Each row is a point. Each copy is the shape, with its points in the same order, turned, moved and blurred by noise. Some copies are also mirrored. Which?

Shape:
[[-.49, .22],
[-.61, .13],
[-.07, -.35],
[.70, -.34],
[-.20, .39]]
Copy 1:
[[-.31, .07],
[-.48, -.02],
[.07, -.62],
[.83, -.55],
[-.11, .24]]
Copy 1 is: only turned
Copy 2:
[[-.10, .49],
[-.01, .64],
[.52, .11],
[.55, -.63],
[-.25, .17]]
Copy 2 is: mirrored
Copy 3:
[[.38, -.16],
[.39, -.32],
[-.34, -.14],
[-.76, .49],
[.35, .17]]
Copy 3 is: mirrored
Copy 4:
[[-.28, .37],
[-.41, .25],
[-.05, -.33],
[.70, -.53],
[.08, .43]]
Copy 4 is: only turned

Shape:
[[.23, -.07, .09, .44],
[-.22, .23, -.19, -.18],
[.57, .25, -.17, -.36],
[-.29, .33, -.04, -.47],
[.37, .23, -.57, -.11],
[-.52, -.29, -.03, .19],
[.37, .27, -.08, -.39],
[-.48, -.47, .37, .20],
[-.26, -.16, .17, .44],
[-.50, -.62, -.01, .20]]
Copy 1:
[[.34, .28, -.34, .00],
[.17, .17, .50, .01],
[.94, .21, .39, -.25],
[.13, .14, .71, -.30],
[.77, .16, .47, .22],
[-.30, -.04, .01, .14],
[.74, .19, .50, -.33],
[-.41, -.10, -.28, -.15],
[-.15, .21, -.26, .04],
[-.32, -.32, -.20, .13]]
Copy 1 is: mirrored
Copy 2:
[[.03, -.14, .03, .40],
[-.11, .40, .06, -.27],
[.64, .36, .21, -.12],
[-.11, .45, .27, -.53],
[.44, .55, -.21, .00],
[-.52, -.13, -.19, -.16],
[.46, .35, .28, -.23],
[-.55, -.53, .02, -.16],
[-.41, -.19, .01, .21],
[-.47, -.44, -.38, -.23]]
Copy 2 is: only turned

Shape:
[[-.68, -.46, -.41, -.38, -.42, .27, -.38, -.36],
[-.12, -.32, -.30, .56, .50, .24, .35, -.45],
[-.02, .58, .65, .52, -.06, .14, -.67, -.32],
[-.08, .24, -.33, -.44, -.24, .37, .47, -.33],
[.06, -.42, -.09, .39, -.49, .31, .18, -.04],
[-.17, .39, .51, .28, .55, .82, .28, -.15],
[.27, .07, -.39, .10, .41, -.20, -.34, .03],
[.00, -.06, -.33, -.46, -.03, .29, -.07, -.47],
[-.29, -.26, -.32, .02, .02, .41, -.44, .28],
[-.26, -.40, -.07, -.33, .19, -.10, -.29, .17],
[-.40, -.34, -.17, -.31, -.13, .69, -.58, -.23],
[-.59, .39, .26, .64, -.06, .08, .29, -.12],
[-.47, .25, .23, -.39, -.46, .31, -.16, -.68]]
Copy 1:
[[-.70, -.33, -.20, -.29, -.22, .74, -.10, .09],
[.10, -.17, -.32, .70, .61, .47, .36, -.13],
[.05, .81, .16, .22, -.11, -.19, -.35, -.47],
[-.01, -.03, -.33, -.29, -.21, .38, .84, -.04],
[-.06, -.15, .12, .66, -.38, .50, .33, .15],
[.29, .74, .35, .17, .64, .35, .54, -.19],
[.35, -.06, -.54, .15, .14, -.08, -.18, .30],
[.13, -.23, -.29, -.38, -.05, .52, .28, -.13],
[-.15, .09, -.16, .08, .02, .57, -.22, .54],
[-.23, -.30, .04, -.19, .21, .08, -.15, .40],
[-.21, .01, .03, -.36, -.10, .93, -.25, .10],
[-.47, .52, .00, .57, .21, -.07, .44, -.15],
[-.44, .13, .10, -.46, -.31, .38, .26, -.57]]
Copy 1 is: only turned
Copy 2:
[[-.90, -.38, -.26, -.09, -.14, .31, -.04, -.25],
[-.17, -.30, .05, .60, .64, -.07, .79, -.01],
[.37, .28, .24, .94, -.13, .11, -.39, -.40],
[-.47, .33, .33, -.24, -.04, .24, .69, -.30],
[-.36, -.40, .24, .46, -.46, .05, .60, .18],
[.33, .21, .58, .64, .53, .74, .39, .03],
[.01, .24, -.21, .18, .29, -.47, .14, .29],
[-.58, .16, .24, -.16, .19, .03, .17, -.16],
[-.38, -.05, -.31, .20, .02, .28, .01, .46],
[-.09, -.33, -.20, -.23, .14, .06, -.09, .25],
[-.80, -.14, .02, .14, .08, .47, -.26, .12],
[.39, -.07, -.17, .70, -.03, .48, .62, -.48],
[-.37, .03, .30, .04, -.13, .44, -.09, -.78]]
Copy 2 is: mirrored

Shape:
[[.12, -.23, .20, .28, .31, .28, .12, .12, -.35],
[.51, .12, -.12, .64, -.71, -.36, -.19, .02, -.02],
[.24, -.25, .48, .03, -.20, -.20, .08, -.15, -.05],
[.28, .05, .14, .48, .47, -.04, .72, .32, .14],
[-.18, .35, .22, -.21, .17, .01, .21, .04, .06],
[-.46, .31, .02, .10, .19, -.31, .41, -.24, -.04],
[.13, .00, -.14, .13, .30, .18, -.14, .35, -.16],
[.43, .45, .69, -.07, -.76, -.25, .20, -.34, -.22],
[-.37, .27, .14, -.33, .09, .08, -.63, .19, .14],
[.11, .15, .52, .11, -.34, .07, -.18, .28, -.21],
[-.09, .27, -.20, .43, .20, .50, .00, .08, .36],
[-.33, .29, -.05, .74, -.08, -.13, .09, -.04, .23],
[-.16, -.56, -.03, .13, -.48, -.26, .41, .13, -.30]]
Copy 1:
[[.00, -.12, .34, -.17, .24, .12, -.46, -.09, -.11],
[.52, -.08, .38, .59, -.46, -.62, -.27, -.49, -.21],
[.27, -.10, .21, .31, -.11, .19, .00, -.07, -.50],
[.59, -.67, .56, -.16, .36, -.02, -.20, .21, .14],
[.14, -.02, .12, -.01, .01, .15, .25, .21, .27],
[.02, -.35, .24, .11, .16, .02, .55, -.18, .34],
[.14, -.07, -.03, -.11, .08, -.10, -.52, -.04, .21],
[.37, .36, .59, .34, -.48, -.22, .50, .07, -.61],
[.04, .47, -.37, .29, -.10, .24, -.06, .00, .47],
[.14, .36, .31, .43, -.08, -.09, -.22, .16, -.19],
[.29, -.15, .43, -.03, -.15, .19, -.41, -.21, .75],
[.28, -.25, .55, .51, .08, -.11, .05, -.43, .52],
[-.33, -.65, .20, .51, -.12, -.17, -.12, -.06, -.37]]
Copy 1 is: mirrored
Copy 2:
[[-.19, .04, .51, -.07, .40, .03, -.03, .08, .00],
[-.40, .04, .34, .60, -.47, .54, .39, -.02, .58],
[-.01, .21, .54, .16, -.21, .10, -.03, -.43, .06],
[-.40, .05, .43, .14, .31, -.54, .75, -.02, .01],
[-.17, .59, -.04, .02, .03, -.29, .00, -.07, -.28],
[-.65, .47, -.24, .23, .24, -.19, .07, -.41, -.17],
[-.20, -.01, .10, .02, .22, -.14, -.04, .37, .14],
[.04, .94, .39, .09, -.51, .57, .35, -.48, .18],
[.00, .53, -.19, .41, -.10, -.12, -.63, .33, -.15],
[-.17, .57, .59, .18, -.22, .25, -.05, .23, .07],
[-.28, -.01, -.09, .46, .32, -.06, .26, .43, -.38],
[-.74, .22, .06, .71, .17, .08, .24, -.03, -.07],
[-.80, -.15, .46, -.16, -.34, .12, -.16, -.38, .06]]
Copy 2 is: mirrored
